Rows are points. The window is the flat piece filled in between its corners: a triangle in 3 columns, a solid with four corners in 4, and so on. A path goes straight from each point to the next, and from the last back to the first. After which points does the path pass through the window?

Window (3 x 3):
-1.14  1.50  0.18
0.79  -3.58  -1.37
1.37  2.02  -2.13
Path:
(1): -0.74  -3.46  -1.94
(2): 1.06  -3.63  -0.60
(3): 2.26  -0.54  0.07
(4): -0.11  -2.17  -2.32
(5): -3.28  -0.15  -1.54
(6): 0.79  0.67  0.43
(7): 1.53  -1.69  -0.29
(8): -0.85  -1.56  -1.26
(9): -2.16  0.47  -1.32
(10): 2.81  -0.30  -1.12
(11): 0.54  -1.41  1.59
(12): 0.84  -3.81  -2.53
(13): -0.46  0.23  -1.94
(14): 4.47  3.08  -1.87
(15): 3.23  -1.36  -0.07
(16): -1.52  -4.48  -2.34
Through the window after points: 3, 5, 7, 9, 11, 13, 15

Window, 4 rows:
1.27  0.13  -0.41  -0.52
-3.66  -0.41  2.23  6.91
-0.74  1.30  0.30  -2.22
-0.78  0.91  -2.27  -0.88
Path:
(1): -1.00  -1.91  0.72  0.71
(2): -1.19  -0.58  0.17  0.65
(3): 0.54  1.15  -0.58  1.54
(4): -0.39  2.59  -0.70  0.60
(5): -2.55  -1.01  -1.61  -2.58
(6): -2.42  -1.60  -0.26  -1.09
(7): 0.70  2.46  3.18  5.50
(8): 3.28  4.20  -0.15  -2.54
(9): -2.21  -0.66  0.16  -0.85
(10): -0.44  -1.02  -1.43  -4.05
(11): 0.53  1.70  -1.16  -0.84
(12): 0.57  1.36  -0.31  0.45
(13): 1.97  -2.92  -0.53  -2.41
(14): -1.43  -1.82  -3.95  0.86
(15): 0.02  2.53  0.75  -0.76
(16): 0.35  2.74  -0.22  2.93
Through the window after points: 2, 8, 12, 14, 16

Window (6 x 6):
-0.10  -0.16  -2.01  1.56  -3.10  -2.19
1.83  -1.46  2.49  0.73  2.68  1.17
-0.57  -0.04  1.52  -3.35  2.70  -1.69
-0.98  2.61  0.63  2.69  0.38  -2.07
1.96  0.36  -2.69  -1.51  -5.78  2.15
-2.41  0.54  -1.03  1.04  -0.15  -0.48
Path:
(1): -0.23  0.44  -1.09  -1.36  1.02  -0.17
(2): -1.24  1.19  -3.94  1.33  1.90  2.63
(3): 1.50  -0.45  0.95  -2.00  -7.68  -1.32
(4): -1.79  0.17  0.16  0.45  -3.58  -0.74
(5): 0.71  1.98  -1.26  2.14  0.89  -1.53
(6): -0.24  1.46  -2.15  1.76  -1.55  -1.14
(7): -0.27  0.05  0.63  0.81  -1.67  -1.89
(8): -3.00  -2.27  -0.75  2.10  -3.57  -2.19
(9): 2.80  5.32  -1.48  1.87  1.36  0.01
(10): 0.10  0.50  -1.78  0.82  4.04  2.25
(11): -0.64  0.19  0.46  -0.27  -1.27  -2.02
(12): -0.79  -0.64  3.99  0.87  -0.15  1.45
(13): 1.01  0.13  -2.30  -1.06  1.93  -0.50
(14): 1.74  -0.04  -3.12  -0.08  -0.47  0.25
(15): -0.17  0.32  2.21  2.42  -3.49  0.97
(16): -3.34  -0.15  3.02  0.15  0.55  -2.78
Through the window after points: 2, 4, 6, 10, 16

Window:
2.33  0.08  -2.05  0.58  -0.55  0.37  1.23  2.41
-0.10  0.85  -0.46  2.03  3.58  0.65  1.90  -1.16
-2.27  0.41  -1.74  -2.52  -0.61  -1.44  2.77  0.95
-0.15  1.51  -1.02  3.24  3.54  -3.20  -1.53  2.52
1.73  -0.41  1.42  -4.29  -2.22  -1.26  -0.09  0.98
0.77  -0.43  4.33  -0.66  -1.96  -5.04  0.31  1.79
3.53  2.86  -0.49  0.83  1.62  -3.81  -0.31  -1.81
0.68  -5.10  1.01  0.97  1.21  0.31  1.94  -4.33
Path:
(1): 0.55  -0.09  -0.48  -0.70  2.43  -1.26  1.53  -0.20
(2): -0.90  1.30  0.87  0.43  -0.68  -2.02  -0.04  0.13
(3): -0.79  0.35  1.09  -0.04  -0.59  -0.63  -0.05  -2.18
(4): 1.28  -1.24  -0.25  0.28  1.63  -3.67  2.18  3.56
(5): 2.03  -1.08  0.05  -1.09  3.17  -2.04  1.92  -0.74
(6): -2.37  1.23  -0.60  1.61  -2.72  2.31  0.31  2.39
(7): 0.18  4.95  -1.57  -1.15  -2.37  -0.64  -1.01  -0.94
(8): 1.57  -2.47  0.31  1.59  3.49  -2.30  2.25  4.09
Through the window after points: 3

Window (8 x 8):
4.12  -1.68  1.28  -4.78  -0.60  -1.58  -0.93  1.79
0.49  1.53  2.49  -3.70  3.42  2.29  1.50  -0.55
0.63  -0.17  1.86  2.94  -3.17  -3.19  0.71  -0.47
-3.97  -0.63  1.59  0.44  3.16  -0.14  -1.36  -0.43
-1.23  -1.37  -4.17  -2.87  2.14  -1.13  2.77  1.15
0.67  1.41  1.12  -1.96  0.31  2.48  -0.88  1.15
1.89  0.34  2.08  0.89  1.31  3.65  0.45  -1.52
3.95  1.06  -3.02  -3.80  2.39  -1.46  0.27  0.92
Path:
(1): 1.93  0.82  3.12  2.03  -0.83  -0.79  1.32  2.73
(2): -0.48  -0.71  0.15  0.44  -2.06  -2.81  0.00  -2.86
(3): 0.12  1.43  1.75  -4.42  0.84  2.21  -0.30  -2.11
(4): 0.32  0.49  1.28  -1.49  3.37  0.87  1.42  1.23
(5): 2.34  0.86  0.56  -0.84  2.65  0.21  0.80  3.56
(6): -0.42  0.31  1.12  -2.89  2.19  2.81  0.39  -2.06
(7): 0.25  0.69  0.06  -1.49  0.14  -1.14  -0.15  -1.59
(8): 3.20  -1.54  1.82  -0.51  0.37  0.46  0.88  1.29
(9): 1.81  -1.25  0.15  -2.93  4.02  -0.89  1.27  2.20
(10): -1.09  0.87  -2.09  -3.08  1.47  1.29  0.99  -0.63
(11): 1.94  -0.87  -1.43  -2.52  -1.52  0.12  -0.74  -0.95
(12): 2.13  2.53  4.24  -1.05  4.30  1.22  2.52  1.98
(13): 3.85  -0.16  0.28  -1.95  1.53  -0.15  1.38  1.37
(14): 1.52  0.60  0.66  -5.08  -1.47  0.13  -1.12  -0.86
(15): 1.00  -1.63  -1.80  -3.52  0.44  -1.71  1.69  -1.69
(16): -2.50  0.39  -2.48  0.85  2.47  0.79  0.92  4.65
Through the window after points: 1, 3

Window:
-1.44  0.16  -2.13  -1.18  -2.05  2.44  2.20  3.26  0.90
1.07  -0.43  -1.12  -0.47  1.74  0.94  -1.68  -0.91  -0.45
-1.51  2.52  -3.44  0.52  -0.71  1.91  0.54  0.11  0.39
-1.65  -0.76  -2.03  -2.33  -3.73  0.98  -1.06  -1.26  -1.12
-1.41  4.94  1.08  0.00  4.86  -2.37  0.26  -1.37  0.78
-3.50  -1.54  -2.38  -0.04  1.01  1.28  -1.92  0.03  -0.78
-0.15  1.60  0.69  1.39  -2.24  -0.38  -2.03  3.74  2.03
-1.79  0.81  1.97  0.29  -1.94  1.33  3.37  -5.35  -3.52
-2.69  -4.02  -1.16  -0.77  0.36  0.91  -5.93  -2.68  3.53
Path:
(1): -1.55  0.38  -2.06  0.39  0.26  -0.09  0.09  -0.98  0.30
(2): -1.45  1.28  -0.02  -3.64  -0.32  4.82  -1.17  -0.69  -1.38
(3): -2.19  1.94  -0.47  -2.02  -1.22  2.27  -2.08  -0.18  -1.48
(4): -1.13  -0.69  0.39  0.62  -0.48  -0.33  0.34  -1.05  0.29
(5): -1.42  0.08  -2.25  2.23  -0.20  -2.40  -1.19  0.84  0.32
(6): -1.10  1.09  -0.12  -1.97  1.04  1.83  -1.41  -3.11  -0.19
(7): -4.29  -1.46  1.18  -0.64  1.00  3.77  -3.82  -1.95  0.64
(8): 0.29  -2.22  -4.53  -0.05  -0.73  -2.77  -1.43  -0.83  1.51
(9): -1.34  -0.30  -3.15  0.98  2.01  -1.00  1.62  1.26  1.89
(10): -1.61  1.01  0.84  -0.47  -0.26  1.75  -2.09  -0.47  -0.31
(11): -4.92  3.43  1.87  -1.37  -0.21  2.76  1.46  -1.77  -1.99
(12): 1.93  -4.09  -3.98  0.84  -0.43  -0.72  -0.25  -2.69  0.35
Through the window after points: 7

Window:
-0.97  0.69  -0.04  0.17  0.12  2.27  -1.19  1.28  -1.82  -3.70  -2.33
2.41  0.89  -4.23  0.02  1.11  1.69  -1.73  0.81  2.99  -0.04  0.69
2.20  1.03  -3.39  2.91  -4.59  -0.05  0.54  -3.56  3.23  -2.24  -1.20
-1.21  -0.23  -0.95  0.77  1.71  3.03  0.48  1.02  4.53  2.99  -2.31
2.02  4.90  0.59  -0.55  3.39  -1.43  1.63  1.22  0.06  0.01  0.31
0.08  -2.55  -0.39  0.85  0.33  1.21  -0.10  -2.15  0.29  0.52  -3.16
0.66  -0.47  1.25  0.90  0.19  1.30  2.29  2.96  0.90  -0.20  2.00
-2.18  0.39  -1.40  1.65  1.05  2.61  -1.36  1.33  0.00  2.11  -0.56
4.87  0.18  -1.51  1.98  1.33  3.92  0.10  2.42  1.27  -0.04  0.34
-4.87  0.80  -1.83  1.26  0.30  1.65  3.86  0.98  -0.38  -1.09  -0.25
3.51  0.10  -2.87  -1.62  -2.87  -0.82  -2.06  1.42  -3.49  1.34  -3.38
Path:
(1): 2.43  1.30  -3.17  -1.66  -0.31  4.67  0.66  -0.42  -0.29  0.70  -2.08
(2): 1.31  1.24  -1.11  -0.83  -0.79  2.68  -0.01  0.61  1.48  -0.23  0.05
(3): 1.29  -0.30  -0.96  1.91  2.07  -0.24  -0.61  1.50  0.19  1.32  -2.88
(4): 0.53  0.12  -2.97  1.63  2.04  -2.17  1.90  3.32  -0.93  -1.11  -3.61
(5): 0.04  -1.43  0.59  -0.13  -2.70  5.56  -2.19  -2.45  1.80  1.46  1.09
(6): -0.27  0.95  -2.21  -1.96  -1.56  2.08  0.60  -2.47  0.12  0.76  0.26
(7): 2.41  -0.41  -0.06  2.54  1.47  -0.66  -0.68  4.24  -0.16  0.51  -3.43
(8): 0.79  -2.87  1.84  4.82  2.82  -0.85  0.15  0.43  2.53  0.67  -0.67
(9): -0.24  3.16  -4.09  -2.37  -1.16  4.84  0.57  -0.18  0.22  -1.19  -1.03
(10): -1.56  0.12  -0.82  -2.28  -1.15  3.19  1.49  -1.52  1.03  1.35  1.31
(11): 0.44  -0.84  -1.14  3.95  2.06  0.22  -0.77  2.09  0.56  0.04  -4.12
(12): -0.63  -0.03  -2.75  3.46  1.87  1.21  0.65  2.21  -0.46  -0.25  -3.55
(13): 1.98  0.38  -0.42  -1.29  -2.13  0.38  0.13  -1.74  0.12  -0.65  0.73
(14): 3.64  -0.93  1.47  -1.31  -1.31  4.46  0.83  0.96  0.03  -0.32  0.60
(15): -1.95  2.35  -4.64  3.66  2.98  -0.56  -1.85  1.91  0.66  -1.55  -3.42
(16): 0.93  -0.50  -0.03  2.57  -0.93  -4.17  -0.55  1.84  1.33  -0.96  0.10
Through the window after points: 6, 10, 14

Window (12 x 12):
-0.93  -0.77  0.96  -2.73  1.15  0.67  -1.65  1.91  0.54  0.02  -0.62  0.31
2.65  -2.70  0.17  0.06  0.59  0.67  2.47  -1.48  -1.42  1.14  -0.90  0.33
0.45  0.16  1.42  0.09  -1.48  1.15  0.58  -1.30  -2.92  -3.26  0.10  -1.17
-5.80  -2.04  -0.90  -3.86  0.53  2.07  -2.72  -1.86  -1.28  -1.52  5.66  1.52
-3.46  -3.74  -2.07  0.01  -1.56  1.99  0.10  1.90  -1.32  1.26  0.56  -0.29
-1.07  2.58  -1.11  0.98  -0.56  3.61  -2.42  1.92  4.51  -1.46  1.20  3.39
-2.23  0.75  0.42  2.56  1.36  1.61  0.62  1.52  2.17  -0.87  -2.97  3.64
5.01  6.75  -2.46  -1.98  3.04  -4.34  2.01  3.41  -6.82  2.32  0.69  3.96
-0.39  -0.94  -0.10  0.65  -1.05  -2.09  1.43  1.07  3.04  -0.76  -1.24  1.40
-0.52  -2.36  0.11  -0.29  -2.66  0.41  -1.23  -1.69  -1.30  0.42  -2.19  1.61
1.55  -2.66  2.18  0.56  -1.07  -0.44  1.27  2.31  -1.40  0.06  -0.48  3.02
3.71  -1.91  0.90  3.90  0.63  -0.98  -2.85  -3.41  -4.63  -3.92  0.06  -2.05
Path:
(1): -1.25  1.28  0.53  0.65  -0.50  0.53  -0.53  0.66  0.83  -0.01  0.77  1.25
(2): 4.31  0.48  -3.17  -0.56  1.92  1.64  0.69  3.20  -2.40  -2.65  -2.34  5.50
(3): 1.31  -2.17  -2.49  -2.62  1.91  -0.51  -2.28  1.59  -2.35  -2.78  -2.65  0.77
(4): 0.39  -0.02  1.56  1.09  -0.99  -0.41  1.22  -0.84  -2.89  0.46  1.19  0.48
(5): -1.52  1.03  1.73  1.45  -1.69  0.18  -1.09  4.57  0.68  2.57  0.73  -0.07
(6): -0.47  -1.77  -1.26  -0.02  0.37  0.94  -0.42  -1.20  -1.93  -2.38  -0.40  1.72
(7): -1.13  -2.31  -3.09  -2.48  -0.71  0.60  -0.47  1.80  -0.52  -2.66  -1.69  4.31
(8): -1.13  2.17  2.13  1.15  -0.08  1.87  0.20  0.06  1.07  1.30  2.08  -0.37
(9): -2.03  1.36  3.70  1.35  1.16  -1.22  1.08  -1.56  1.56  0.35  -0.27  -2.06
(10): 0.98  -1.82  -1.17  0.00  -1.44  -0.02  0.01  1.12  -0.78  -1.78  -0.51  2.02
(11): -0.06  -0.81  -1.18  -0.66  -0.03  0.39  -0.77  0.40  -1.59  -1.74  -0.04  1.65
(12): -0.92  1.86  0.93  -0.77  0.67  0.36  0.15  1.05  0.15  3.86  0.51  -0.19
Through the window after points: 1, 9

Window:
0.72  -0.91  0.92  -0.21  0.93  -4.76  0.04  1.85  -5.59  2.25  -0.04  2.00
-3.92  -3.60  -2.13  -4.06  0.06  1.79  -4.73  3.19  -0.70  -3.15  3.03  -1.90
0.56  0.54  2.64  0.66  1.69  0.69  -4.83  -4.27  -0.27  -1.72  -2.37  0.58
1.39  -2.86  -0.06  -0.74  -2.53  -1.86  -1.58  -0.18  -2.59  -1.10  0.61  2.44
-0.44  5.20  2.01  -0.41  -0.10  -0.47  -3.09  -0.36  -0.58  0.13  -1.03  6.02
0.74  -0.86  -0.39  -1.50  -0.40  1.14  -0.59  0.61  1.62  -2.27  -2.24  -3.52
0.42  1.75  -5.48  -1.33  -0.58  1.86  1.11  1.02  -0.87  2.55  -1.69  0.32
1.22  -1.93  1.27  2.53  0.97  0.82  2.47  -3.02  1.00  -1.24  -1.23  0.50
-1.40  0.49  -0.69  2.05  0.06  -4.02  -0.35  -1.62  0.11  -1.61  -1.24  -2.04
0.75  -3.16  1.47  3.87  0.94  -2.33  -1.04  -1.12  0.61  0.95  -2.22  0.18
0.04  -0.35  1.36  -1.45  1.41  -0.93  -1.59  -2.46  1.68  1.34  -0.81  0.30
2.42  1.22  -1.76  1.73  2.25  1.96  -2.22  -0.61  1.66  3.07  2.28  -0.97
Path:
(1): 1.20  1.29  -3.37  -1.56  2.96  -3.12  -1.26  1.22  1.36  -0.30  -2.51  2.32
(2): 3.50  -0.30  -0.60  -0.97  0.87  -4.22  -1.52  -1.63  -0.94  -6.75  0.27  1.58
(3): -0.76  -0.29  -0.03  0.99  0.37  0.44  -2.20  -0.20  -0.11  3.03  -0.83  -0.62
(4): 1.04  0.13  0.41  2.04  -1.11  -0.16  -0.81  -2.35  -0.74  0.76  -1.49  0.91
(5): 1.43  -1.48  0.61  -1.00  4.19  -2.36  1.70  0.09  1.38  -1.66  -0.12  0.01
(6): 2.42  -0.95  -1.50  0.71  5.62  -3.18  -1.29  -3.94  2.15  -1.00  -0.02  -0.48
(7): -0.15  -1.31  2.40  1.41  -1.58  0.58  -0.33  -0.23  -1.00  -0.47  -0.93  0.82
(8): 1.97  1.60  2.44  0.51  -2.02  3.66  -0.26  -2.17  -1.81  1.80  0.43  1.16
(9): 0.69  -0.54  -1.65  1.27  2.88  -4.77  -1.26  0.00  0.37  0.22  -1.52  1.47
(10): 1.50  -0.66  -3.11  -0.58  2.67  -0.48  1.15  0.28  2.89  0.47  -1.68  1.92
(11): -1.17  0.69  1.98  -0.42  -2.25  0.54  -3.72  -2.06  -3.38  0.80  -0.04  -1.46
(12): -1.40  0.21  2.06  2.65  -1.37  -0.52  -1.50  -2.87  -1.03  -0.68  0.35  -1.91
Through the window after points: 10, 12

Window:
-1.36  4.57  2.34  -0.94  -3.35  -0.95  4.47  -2.75  0.61  4.79  1.13  -4.59  -5.25  4.42
0.80  0.34  0.50  1.19  1.87  0.75  4.14  -3.48  1.15  -1.03  -2.62  0.93  0.61  -0.40
-1.36  -0.85  -1.14  1.47  1.39  -1.51  1.23  0.07  -2.67  1.21  -1.49  5.38  -0.56  4.47
0.01  0.73  0.16  -0.45  2.12  -1.67  -1.22  -0.02  -1.30  -1.85  -0.88  -0.88  -0.22  -0.37
0.65  -1.40  2.46  -0.21  2.39  -2.80  -0.66  3.23  0.58  1.34  0.25  -2.91  3.27  1.23
1.02  -0.54  2.00  -1.18  -2.33  0.62  0.47  -1.07  -2.06  0.54  -1.19  2.15  -1.89  0.02
-5.92  -0.41  -0.66  -1.15  3.64  1.91  0.22  2.52  1.74  1.38  -1.88  1.61  -0.34  0.71
-1.11  0.09  2.12  1.91  2.12  -0.57  0.50  3.40  -1.50  -1.71  0.90  -0.60  0.68  -0.84
1.54  -0.17  -1.56  0.34  -1.06  3.90  -2.10  -0.55  1.29  1.00  1.93  -0.15  -0.14  -1.72
0.93  3.17  0.86  1.06  0.30  0.04  0.78  -1.29  -0.54  2.12  -0.43  -0.35  0.36  -3.48
-1.11  0.68  -3.58  0.58  -3.76  -1.84  0.78  2.11  7.41  -2.51  0.34  1.77  -1.06  -2.34
-3.71  -0.48  -2.54  1.39  2.27  -0.36  1.14  5.17  -2.07  -0.04  -4.36  1.30  1.10  2.22
-0.80  -0.26  -0.67  -0.41  0.86  -0.40  2.32  -0.87  -1.84  0.12  0.79  -1.18  1.11  -3.07
-3.52  -2.97  1.35  1.76  1.32  -1.82  -0.32  1.07  1.55  0.43  -1.49  -2.19  -4.59  -1.77
Path:
(1): 0.93  -0.50  -2.22  -0.42  2.94  -0.74  0.66  2.26  1.43  -1.45  1.14  -0.04  -5.00  -1.10
(2): 0.86  0.79  -1.24  0.22  1.17  -1.05  1.11  1.26  1.29  0.20  -0.10  0.82  -2.06  0.23
(3): -4.52  -1.10  0.61  1.07  -2.28  0.90  1.93  -2.50  2.22  -1.92  -2.97  1.88  3.09  -1.15
(4): -0.26  5.46  -1.43  5.13  -2.94  0.77  -1.15  -3.98  0.55  0.09  -1.54  0.70  2.21  -0.24
(5): 0.37  -3.62  -0.07  -2.49  2.18  1.44  1.45  2.02  0.98  0.39  0.94  0.29  -1.79  -0.80
(6): -0.37  -0.75  -0.23  0.06  1.60  -0.19  1.97  1.86  0.73  1.27  -0.54  -0.35  -1.99  -2.27
(7): -4.01  -1.20  0.32  1.58  0.50  -1.08  -1.13  0.70  0.10  -0.52  -1.84  -0.87  -0.98  1.16
(8): -2.17  0.78  2.36  1.91  -0.50  -0.62  0.73  1.78  -0.54  -0.54  -0.30  -0.30  2.69  -0.30
Through the window after points: 2, 4, 6, 8
